Rows are points. A path goes straight from each point to the next, and from the last back to the first. The post is the endless flat space through its rows: a point in 2 columns, a line in 3, a plane in 4, and so on, so that a path can go around it. How many times does the path go around the post? Going back the other way cancels.

Post, one row:
[[-12  -7]]
Path, 13 rows:
[[-58 -53]
 [-26 -42]
 [-33  -4]
 [-69 -46]
 [-12 -52]
 [ 30  -7]
 [ 24  29]
 [-43  51]
 [-24   9]
 [ 33  44]
 [ 14  -2]
 [ -3  42]
 [-50   4]]
Times around: 1

Post, 7 rows:
[[-28   5 -44  71 -39  83  42   2]
 [-21  29  85 -15  17 -63  25  23]
 [-33  -4 -69 -37 -28 -12  -6  22]
 [-23   7 -62  61 -37 -97   7 -10]
 [-32  20 -13   4  23  50  -5  44]
 [-24   0 -18  44  26   4  33 -76]
 [-56  -1  -1 -49  16  63 -68 -52]]
Path (11 x 8):
[[-92  17 -15  47 -29 -22  32   6]
 [-85 -24 -32  23 -32   2  -4   9]
 [-10 -32   6  10  -5 -28  10 -17]
 [ 26 -14 -46  16 -35   4  -5  35]
 [-17  20 -49  29 -28 -44 -22 -54]
 [-21  36 -31   3 -37  -6  30 -32]
 [-59  40   0   6 -16  22   5  30]
 [-53  42 -31 -30  -1  -5   9  43]
 [-29  56   8  44  11  -4  23 -22]
 [ 11  49  -7  -4   2  11 -21 -33]
 [-48  28  -3 -17  -9  55  51 -25]]
Times around: 1

Post (13 x 14):
[[   8  -19    6  -47   21   31   43   13  -20 -108   12    4   85   11]
 [  22   -7 -104  -17    0  -17  -25  -10  -24  -16  -37   52  -29  -30]
 [  27  -17  -24  -26  -39   15   84   26   -1  -68   43   21   87   46]
 [   6  -17  -59    9  -13   -5  -75    3   28   -5  -65   49  -26   -3]
 [  14  -22  -11  -12  -20   66   75  -25  -17  -93   16   -9   46   39]
 [   5   16   -1   15   53   11  -19  -35   21   22   29   -7  -41  -29]
 [  18    1  -49  -22   18  -25   -1   -1    2    2  -83   62  -47   31]
 [  -7   12    3  -61   -1   23  -36  -17  -14   17   26  -39  -22  -22]
 [   9   11   -8  -31    8   98  -37   65  -15  -17   55   12  -16  -19]
 [ -11  -16 -121  -27   17    8  -12   24   28   36  -87    8    8   20]
 [   1   29   11   16   22    6  -18    0  -51    1   36  -59   -8   -1]
 [  11   17    3   -9    4   16    8   28    6  -34   14  -45  -41  -42]
 [  27    5   20   -1    3   39  -22    7  -39   26   -6   -1  -12  -74]]
Path (19 x 14):
[[ 43   1 -21 -31  40  19 -28  -9  -2 -50 -14 -20 -18  -9]
 [ 22   7 -81 -47  -4  35  12  -9  17 -13 -32  18 -41 -14]
 [ -9  33   0 -31   0  21  -7  13 -37 -31 -50  21  13  16]
 [  1  15 -44 -48   2  35  10   2 -16 -18 -25  11 -41 -19]
 [-11   4 -43  16 -23  28  42  55   7 -26 -10   2 -22  50]
 [ 16 -56  12  -4   1  45 -18  54 -25  -8 -36   0   0 -16]
 [ 39 -18 -56 -40  -8  28  30  35  -1 -32  -9   1 -12  30]
 [ 47   6 -46 -36  18  28  19 -52 -19 -58 -64 -12 -11  16]
 [ 21  21 -34 -14 -31  50 -16  53 -35 -36 -14  25  29  -6]
 [-28  19   0 -30 -11  17 -33  -1 -29 -20 -11   6   9   9]
 [-18  -7 -21 -66   2  24  -8 -14 -39 -35 -10  29 -31  14]
 [-12 -29 -36 -14  -1  47 -31  33  -5  24  22  15   9   9]
 [ 49 -31 -18   2   6  14  16 -22 -12 -20  25  -7  32  -2]
 [ 31  26 -31 -40  31  38 -21  12  34 -29  13 -30  27  24]
 [ 26  44 -44 -11  -4  24  20  13 -52 -18 -19 -71  24  15]
 [ 25  17 -37  14 -36  12 -17  24 -23 -36  -9  20 -12  -6]
 [-20   6 -42  21 -54   3 -29   5  11  19  -7  20 -28  20]
 [ -4 -39 -23 -19   6  32  10  53 -29  17  29  49  15 -47]
 [ 33 -38  18 -31 -10  22 -14  41   0  10   6  75   8  11]]
Times around: 3

Post (17 x 18):
[[ -33   14  -12  -67   54   50  -28  -16    6    7  -43    3   17   12
    17    3   17   19]
 [  14   14    3  -10    6   40    2  -11   -7  -14   15  -13   54  -45
   -22   67    4    6]
 [  23   -8   11   16  -63   29    4  -33   37   16   17  -21    8   -7
   -17  -38  -23   22]
 [  38   12    5  -18    9   30   26  -29  -10  -32  -22   -3   13   38
     9   -8  -33  -44]
 [  -7   41  -39   14   32   42   22   -8    0   28   20  -11  -63  -40
     4   43  -19    8]
 [ -15   37  -27   -3  -18  -33   46   52    2   47    1  -65  -32  -18
   -36  121   31    1]
 [  43   17  -10  -60   24  -15  -17  -28    6   23   12  -14  -47 -101
   -63   -4  -20  -52]
 [ -19  -16   -6   -1   -5   20   -2   -8  -23   16   19   42    1  -54
   -27  -19   15    1]
 [  19   11   -7    1   86   23    9   36   51  -29  -54   21   -9   28
    -1  -18   -1  -39]
 [  36   -4  -13    7  -14   -8  -11   39   38  -40   50   31  -24   26
    -2  -32   16   28]
 [  23   -6   37  -23    1   19   50  -12   11   10   53  -32   25   -3
   -19  -14  -26   13]
 [   5   50  -38    2  -26   41 -112  -16  -48   49  -19  -28   36    0
    -4  -69   23 -105]
 [ -16   41    1   37   25   19   17   -6  -33  -47  -16  -18   -9    0
   -29    4    8    9]
 [  -2    3  -13   -8   23   -8  -25   36  -13   24  -16   12   28    7
   -34   51  -17   24]
 [  15   15  -27   27   16  -16  -28  -32    8   23   21   23   27    6
   -21   23   25   -3]
 [  -6   27  -34  -19    0   49    8   -1   35   -4   38   14    1   25
   -46   16    3    5]
 [  -1    8   36   10   -3   21  -30    7    3   31   10   -1    8   14
   -25   57   35   -2]]
Path, 30 rows:
[[ -3   8  -5 -11  -3 -15 -13  16 -13 -37  41   1   2 -38 -32  27  -8  40]
 [-45  69  11   7   7   7   0   1   2   7  -1 -34  12  18 -52  26 -15  41]
 [  3  21 -33 -11   3  -1  13  32  -4  17 -13  23   4  19  14  60   7  20]
 [ 17  34   6  20  -2  13 -24   9 -33 -19 -51 -16  25  44  -5  11  35 -24]
 [ 22  15  -5  -2  42  55 -26   9 -14   2  -3 -35  18  35  24 -28  10 -18]
 [  6   8 -21  34   3  17   6  12  29  49 -39   8  -1  -1  -6  44  26  13]
 [ -7  11  66   9 -36  30  27   2 -41 -21  18  -7 -24 -25   5 -12  41  32]
 [  5  30 -11  -6 -37  31 -23   4  -5 -10  -6  -4  29  12  39 -17 -35 -12]
 [-16  60 -38  30 -30  12   6  17 -56  33 -17   4 -12  -2 -21 -43 -53 -21]
 [ 16   7   7   2  23  14  20  11  18  27  13  46  19  22 -40 -26  11 -28]
 [ 19  25  -8   3  58  26 -34  46   7 -16 -71 -23  -1 -65 -55  42  60  13]
 [ 28 -28 -19 -15 -29  -2  15 -10 -20  -6  27  12  37 -31 -12  -5  11 -28]
 [ -4  -9   2  12 -10  28 -41  32  53  -3 -23  12 -12  10 -19  20   1  23]
 [ -8   8 -12  11  31  36  17  -3   0   1  12  38  -3   6   7  -1 -44 -53]
 [-43   3  -7  19 -40   2 -70   5  14   1 -12  12   8 -64 -13  19  22   2]
 [  2   9 -44  28  24 -26 -21  28  59   2 -53 -15 -18   5 -38  30   3   5]
 [ 32  -3 -30  -7  49 -17 -49 -20   0  24 -51  49  -5  45 -60  36 -19 -36]
 [ 23  38 -32   0   3  30  18   6 -25  39 -22 -24  24 -33 -36  51  36 -10]
 [ 18  -9  -3 -36  42  11  -7 -22 -18  54  -4  54 -14 -34  41  17 -16  25]
 [-25  87 -19 -68  32  15 -42  -3 -49  12  20  -7 -18 -36 -10  36  31 -53]
 [-38  26 -46 -54 -17  -4 -12 -62   3  -4 -12 -25  25 -30   7 -18 -18 -17]
 [-17  33 -56 -30  13  36 -43 -13  12  -5  14  -2  22 -22 -35  33  23 -38]
 [ 29  -2 -53  10   0  11 -28 -27 -34   7 -16   4 -39  10 -71   8 -34 -24]
 [-17  12 -14  -9  21   8  18 -42 -25  26  16  -1  12  -9 -37  37  37   9]
 [ 13  15   7  -5   8  82  26  14  45  22 -11 -53 -12  18  12  42 -24 -14]
 [ -4 -40   5 -11 -20   5 -13  15  31  -1  19 -21  48   5 -16  14 -19   2]
 [ -5  -5  11 -17 -16  12 -20  17  33 -21  35   9  60 -35  -6  13  30  -6]
 [-32  53  -6 -74  -7  47  37 -16  -5   3  -1 -34   5 -18  -5  28  24  -8]
 [  3   0  47   7 -10  10 -11  11  -2   9  27  21 -15 -40  -8 -15  20  19]
 [ 37  22   4  -5 -19  -1 -17 -15 -24   9  12 -21  36  21  29  53 -42  -1]]
Times around: 0
